Every row gives one point. Two turns around zero, p and q, are shown by what they do to some points. Where does a point land after both, in the order given? Backwards means that the second turn is done in reverse. Each puzzle has new turns, and all numbers are rounded.

Turn p:
[ 1 -3] => [ 0 -3]
[11 13] => [15  7]
[33  8] => [33 -6]
[-47 -36] => [-58 -14]
[ 2 17] => [ 9 15]
Turn q:
[-33 -28] => [-23 -37]
[-19   3] => [-19  -3]
[20  4] => [18 10]
[32 21] => [24 30]
Where do these land?
q, then p backwards: [-22   0] => [-16 -15]
q, then p: [-32 -35] => [-36 -31]
q, then p: [28  8] => [29  5]
p, then q: [-6 19] => [-4 20]
q, then p: [33  9] => [34  5]

Turn p:
[-16  13   5  40] => [-38   3  22  10]
[13  4 26 13] => [ 5 17 25 10]
[ 62  -6 -30 -48] => [ 54  25 -58  14]
[-12   7  -3 -16] => [  1  -3  -7 -20]
[-19  24  22  14] => [-21  12  27 -17]
[-13 -24  10  -3] => [ 10 -24  13  -1]
[-16 -20 -29   2] => [-10 -31 -20   6]
Turn q:
[  4 -19  -7  45] => [35  8 -6 34]
[-36 -16  23   2] => [-27 -15  -1  34]
[ 21 -33 -21 -24] => [ 22 -31  29 -17]
[-21  38  -4   0] => [-20  11 -35 -11]
[ 20 -29   5 -17] => [  8 -13  36  -3]
[ 0 59 -5  8] => [-11  37 -38 -25]
[ 13   1   8 -14] => [ -5   4  16 -12]
Where do these land?
p, then q: [-26 -24 -51  11] => [ 26 -50 -11  26]
q, then p: [-3 23 15 13] => [-24  10  -8 -13]
q, then p backwards: [  1 -53  25   6] => [  7 -36  28  37]
p, then q: [26  4 -5 12] => [ 10  19 -20   3]
q, then p: [ 43  24  23 -17] => [ 10  29  12 -46]
p, then q: [-20  17 -22 -10] => [ -7 -31 -11 -13]
q, then p: [-22   9  16 -15] => [-16 -23   4 -15]

Turn p:
[ 40  19 -18  -3 -36   2   7 -19] => [ 39  19  10  16 -29 -32   2  -3]
[-35 -37  17 -28  33   4 -45 -35] => [  8 -38 -19 -17   1  74   4 -19]
[  0   4  20  52 -28 -21 -31  22] => [-28 -17 -26 -18  -5 -48  -2 -37]
[ 20 -27   7  -4  21   4  24  39] => [-10   5  39 -29  29  -5 -13  16]
[ 18 -11  24 -14  -9 -24  21  19] => [-16   6  45  -8  -3  -8   5 -13]
[-29  28 -35 -18 -18  35  -3  26] => [ -6  28 -33  -8 -18  -1  21  51]
[ -9  -1  -5  -7 -33  -7   7 -29] => [ 13 -15   3  23 -26  -4  24  -2]
[-21   4 -40 -12  15 -21  21  23] => [-8 25  1  7 36  3 37 20]
[ 15  33  14   9  34  30  -8 -20] => [  7  16 -20  16  -2  16 -54   0]
[  2 -13  15  24  20  -2   7 -25] => [  3 -27   3  17  17   4 -23 -13]
Turn q:
[-47 -54  25 -17 -27  29 -37 -20] => [-57  23 -56 -42 -18  13   1 -14]
[ 9  0 16 18  8 -7 15 -8] => [ -1   3   4  28  -3   8 -12  -1]
[ 21   1   7 -15   3 -23  17   6] => [ -3 -20  20  14  -4 -20 -11  -6]
[  3 -13  -2  20 -43 -37  -1 -12] => [ 10   6 -40  21   1 -38 -18  -7]
[ -5  11 -17   3  23  16  27  -3] => [ 2  0 21 11 -1 13 20 29]
[-17  43 -11 -40  11  34  15   4] => [ 11   3  41 -31 -33   7  35  15]
[ -3  -8  50  18 -38 -27 -26   2] => [ -1  24 -29   3 -11 -12 -48 -42]
[ 33  12 -19 -18  28  22   6   5] => [ 11 -39  28  -4   4  20  19   7]
[-40   2 -38   1  33 -35  -5  17] => [ -9  30  22  -4  50 -28  26  13]
[ 25  13 -22   0  17  42  19  32] => [ 23 -30  27 -17   4  30  -1  37]
[ 21  -6  11  28 -14 -15 -30 -22] => [ 14  -2 -35  21  10   6 -10 -34]
Where do these land?
p, then q: [ 10 -26  10  48  17  23 -11  13] => [-34 -14  -2 -17  40 -11  16 -27]
q, then p: [-42 -37  -9   4  -5  11  29  36] => [-44  36 -20 -31   6  15  23   8]
q, then p: [ -5  42  31 -50  -4 -32 -33 -19] => [ 15 -19  23  60 -40  12   9 -35]
q, then p backwards: [ -2  45   2 -39 -19  10 -29   1] => [ 34 -22   1 -21 -34 -16 -36   5]
p, then q: [  2 -26 -28  14  -5 -12  -6  -2] => [-17 -26  15  23   9  -6   1   6]
p, then q: [  6 -28   1  -7 -15  10  25 -23] => [-13 -15 -10   6  -1   9 -41  -3]
q, then p: [  2   7  -7  47   7  -1  17 -24] => [  2   8 -18   0  20 -39 -28  11]
p, then q: [  3  30  -3 -53  23  -6  -8 -13] => [ 42   2   4  -9 -35  36   9   8]
p, then q: [27 -7  2 37  1 -3 16 31] => [-19  13  21   8  22 -22   1 -37]
